Each row of a before or after table is a point. The points were changed in one or more steps. Then noise was added and the rows were shuffled. The steps act on how far a point lies along the listed directions, d1 being the first. Write out the steps. A step turns or swaps two directions, mirrors them in a line or flattens them onto one, adds a multiple of one to another, or multiplies one. Angles are multiples of 10 degrees, from the lower direction toward the higher: turns from -170 to 170, lines from 10 to 170 but not 90. Use the fewest steps. Two steps may share a direction if one is a turn and the other turns, adds or multiplies; they go together, in the order done. Otherwise the lowest direction goes first.
In the rows, 128 means zero.

Directions:
(1): [ 97 166]
(2): [166 159]
Before (8 x 2):
[[ 92 195]
 [100 105]
 [143 143]
 [152 104]
 [121 112]
 [ 94 112]
 [198 177]
 [159 157]]
After:
[[ 89 148]
 [113  96]
 [ 44 152]
 [111 138]
 [140 202]
 [141 116]
 [165 121]
 [158 114]]
Steps: mirror d1 and d2 in the line at 30 degrees

Directions:
(1): [101 129 167  77]
(2): [161 119 183 153]
(3): [ 75 103 139 164]
(4): [144  63 117 110]
Before, 12 rows:
[[139 115 118 126]
 [ 71 158 155  97]
 [109  27 120 147]
 [ 58 200 138 146]
 [166  88 158 154]
 [137  79 165 111]
 [168  69 134 123]
 [135  85 106 107]
 [151  64 113 133]
 [ 88 134 121 101]
 [ 91 196 142 117]
 [ 39 194 106 107]]
After (12 x 4):
[[105 145  75  72]
 [198  71 103  81]
 [152 141 176 159]
 [130 112 123 126]
 [138  70 103 100]
 [122 156 126  94]
 [106 178 129 129]
 [148  87 154 137]
 [147 114 157 127]
 [154  78 124 116]
 [127 208 115 107]
 [124 110 100  88]]
Steps: multiply d1 by 0.4; add -1 times d2 to d4; multiply d3 by -1

Directions:
(1): [ 65 149 126 137  98 153 143  69]
(2): [141  73  73 178 132 153 119 111]
(3): [170 170  79  98  84 158 120 128]
Before, 9 rows:
[[168 159 115 104 103 106 149 156]
 [163  54 127 173 200  77 130 164]
 [160  49 143 173 191  97 123 165]
 [174  79  88 165 159 133  98 137]
 [176  74  97 169 176 117 106 165]
 [163 119  76 135 104 170 109 122]
 [159 118  30 159  92 163 110 113]
 [145 125 118 135 150 141 130 134]
 [114 106 191 132 162  92 127 157]]
After, 9 rows:
[[129 129  61 157 106 172 123  93]
 [174 146  52 127  75 179 128 107]
 [161 182 107  92  79 146 122 135]
 [ 98  45 109 204 162 116 127 117]
 [101  69 135 177 157 142 125 110]
 [123 137 114 137 144 149 136 119]
 [167 157  36 128  84 162 131  98]
 [ 85 148 144 128 105 112 168  98]
 [129 106  75 167 123 158 111  87]]
Steps: add 0.3 times d2 to d1; turn d1 and d3 by -150 degrees
